Each row is a point. A path goes straight from each point to the next, and from the last back to the first. The post is the endless flat space through its rows: a point in 2 columns, a line in 3, a plane in 4, and so on, so that a path can go around it. Count how often the path circles the post. Going back the other way cancels.

Post (1 x 2):
[[-1.4 -0.4]]
Path (7 x 2):
[[ 5.5 -0.1]
 [ 1.0 -6.5]
 [-1.4 -4.6]
 [ 1.6 -3.1]
 [ 3.7  1.4]
 [-2.4  2.1]
 [ 1.2  5.3]]
Times around: 0

Post (5 x 6):
[[-3.0  0.5  1.5  0.8 -2.2  3.9]
 [ 0.9  5.2  1.8  2.7  3.4  8.1]
 [-1.0  4.5 -1.6 -5.3  4.0  1.5]
 [-0.8 -1.5 -1.7  0.8 -5.0 -8.4]
 [-0.6  1.0  2.6 -5.3  2.1 -2.4]]
Path (23 x 6):
[[ 0.3  1.2  0.4 -1.4 -1.9 -1.5]
 [-0.1 -0.1 -7.2  2.1 -3.1 -0.2]
 [ 0.8  2.1  2.0 -0.3  7.1  6.6]
 [ 0.8 -0.7  7.8  0.8  2.0 -2.0]
 [-0.9  0.3 -1.2 -4.7  2.5 -3.2]
 [ 1.7  2.0 -2.3 -1.5  2.2  3.7]
 [ 3.5  3.4  3.9 -2.2  1.1  1.3]
 [ 4.5  2.7 -1.7 -4.1  1.6  3.9]
 [-3.8 -3.2 -0.2 -5.6  1.8  1.8]
 [-1.3  2.9 -5.0 -0.6  3.5 -3.2]
 [-4.4  1.2  2.9  1.9  1.4  0.7]
 [-4.0  3.5 -2.3  1.4  3.3  2.3]
 [ 2.2  5.7 -3.8 -2.8  9.8  0.5]
 [ 3.9 -1.3  2.0 -3.1  1.6  2.6]
 [ 3.3  2.8 -1.5 -5.0  1.8 -4.2]
 [-0.5  5.4 -1.5 -0.9  0.2  3.0]
 [ 2.2  3.9 -4.8 -4.1 -2.0 -4.2]
 [-0.7  1.0 -2.9 -5.6  2.9  3.6]
 [ 1.3 -0.2  3.3 -2.4  5.0 -1.8]
 [-1.2 -3.3  2.2 -2.6  1.2 -2.1]
 [ 1.1 -1.4  1.1 -3.2 -0.3  0.7]
 [ 0.5  2.8 -3.0 -3.3 -6.7 -0.1]
 [ 0.4 10.4 -4.0 -1.4 -2.3  0.0]]
Times around: 0
